Every row gives one point. The window is the flat piece filled in between its corners: a triangle in 3 columns, a solid with four corners in 4, and so on. A path goes straight from each point to the next, and from the last back to the first. After which points does the path pass through the window?
In the rows, 128 means zero.

Window:
[[135 106 151]
 [118 185 125]
 [145  70 125]]
Path:
(1): [102 107 155]
(2): [ 86 146 120]
(3): [159 207 135]
(4): [151 123 153]
(5): [ 94  97 146]
(6): [ 70 198 100]
(7): [150 143 138]
(8): [181  63 108]
Through the window after points: 2, 6, 8

Window, 4 rows:
[[130 144 132 120]
 [ 51 153 107  50]
 [126 113 112 146]
 [146  93 149 141]]
Path:
(1): [131 111 140 165]
(2): [ 76 181 163 107]
(3): [ 85 114  58  55]
(4): [128 144 111 103]
(5): [ 67  88 162 143]
(6): [106 135 141 125]
(7): [104 143  48  86]
(8): [170  89 138 118]
Through the window after points: 4

Window (6 x 6):
[[105  83 173 109 128  33]
 [115 156 140 179 165 167]
 [149 173 104 186 104 129]
 [123 190  92 122 129 132]
 [127 151  65 146  80 150]
 [173 170 124 138  78 181]]
Path:
(1): [149 111 120 129 114  80]
(2): [158 159  46 152  91 149]
(3): [ 96 196 165 175 120 166]
(4): [143 180 112 155  76 159]
(5): [206 129 133 132 147 155]
(6): [184 163  93  99 141 111]
(7): [119 145 129 173  23 165]
(8): [ 72 181  98 169  73 139]
(9): [176 144 109 151  99 159]
(10): [168 144  97 124 135 108]
(11): [106 145 139 136  81 109]
(12): [ 92 188 108 160 118 140]
(13): [176 110 119 133 151 149]
(14): [157 137 136 112 153 148]
(15): [ 72 146 118 152  97  71]
(16): [ 64 134 161 129 128 102]
Through the window after points: 4, 12, 16

Window (8 x 8):
[[131 164  68 118 118 181 108 119]
 [123 130 186 178 125 200 161 204]
 [179 138 136 111 102  86 136  73]
 [ 84 103 115 131 135 197 154 173]
 [ 60 138 104 169 161 104 101 106]
 [186 156 130 124 159 165 237 139]
 [206  95 131 144 129  80 106 140]
 [104 158 197 111 166 195 115 150]]
Path:
(1): [153  87 105 144 134 155 120 124]
(2): [134 163  99 125 119 137 151 135]
(3): [150 193  84  48 140 120 211 152]
(4): [147 132 137 165 134 188 145 139]
(5): [142 102 158 199  91 165  91  93]
(6): [171 153 112  59 140  74 175 120]
(7): [135 138 145 103 141 134  98 149]
(8): [194  93 110 180 144 124 177  99]
(9): [136  76 176 139 163 165 129 108]
(10): [143 184 122 118 132 154 143 168]
(11): [140 136 116  91 139 120 155 158]
(12): [154 129 139 185 132 115 120  72]
Through the window after points: 3, 5, 9, 11

Window, 9 rows:
[[ 72 104 136 150 145 126 138 148  77]
 [133  98  53 135  89 105  40 123 122]
 [ 86 137 115 141 103 129 125 190 123]
 [ 89 137 161  69 109  97 175  85 120]
 [ 64  91 135  97  92  92 104 131 129]
 [118 102 173 132 149 113 126 177 112]
 [105 107 141 135  44 145 103 128 124]
 [ 46 163 157 110 175  74 106  38 148]
 [ 51 123 143 136 185  74 161  51 174]]
Path:
(1): [ 93 123 172 146 140  68 138 170  99]
(2): [ 80 136 193 147 133  56 105  96 101]
(3): [ 65 101  77 105 150 168 165 132 125]
(4): [ 87  78 168  43 166 118 119 111 151]
(5): [ 58 143 129 145 115  79 112  87 130]
(6): [ 93 149 157 133 119  87 133 138 128]
(7): [ 53 105 132 113 141 125 132 111 125]
(8): [ 84 110 130 116 144 126 128 127 121]
Through the window after points: 2, 4

Window, 11 rows:
[[144 134 102 165 189 120 167 153 148  98 101]
 [ 69 166 177  99 122 163 160  99 161  90 181]
 [142  99 192  93 144 140  82  92 104 122 156]
 [183 129 213 125  90 100 114 137 102 190 141]
 [163 172  62  79 144 176 249  72 168 157 227]
 [127 132 124 120 147  93 110 175 193 142 186]
 [133 145 109  70 128 139 105 132 112 100 154]
 [158 150 143 154 134 169  91  80 151  94 118]
 [ 99  79 132 101 115 185  97 151 138  72 123]
 [139 117  77 167 126 126 139  65 146 171  73]
 [126 153 115 153 141 139 129 120 129 118 212]]
Path:
(1): [154 131 129 121 123 115 134 119 126 119 168]
(2): [132 109 133 102 139 111 148 105 166  99 152]
(3): [146 180 105 152 130 160 140 149 125 171 145]
(4): [147 157 144 106 172 168  97 129 114 166 160]
(5): [137 113 150 121  84 107 168  87 147 111 154]
(6): [144 108  99 173  91  71 153  38 136 134 152]
(7): [133 147 114 119 173 186 109 154 163 150  84]
(8): [ 73 224 119 108 153 187 150 167 138 148 154]
(9): [169 119 136 116 138 135 144 102 146 111 173]
(10): [140  89 154 120 104 119 146  99 149  89 190]
(11): [112 180 124  88 177 164 105 141 114 171 127]
(12): [110 138 121 126 175 139 118 137 133 122 149]
(13): [138 151 125 124  91 145 175 111 164 102 155]
(14): [123 100 188  83 121  95 161  34 131  53 138]
(15): [126 153 100 135 137 182 113 155 145 170 159]
(16): [104 143 131  78 144 198 142 140 188 175 150]
Through the window after points: 4, 6, 14, 16
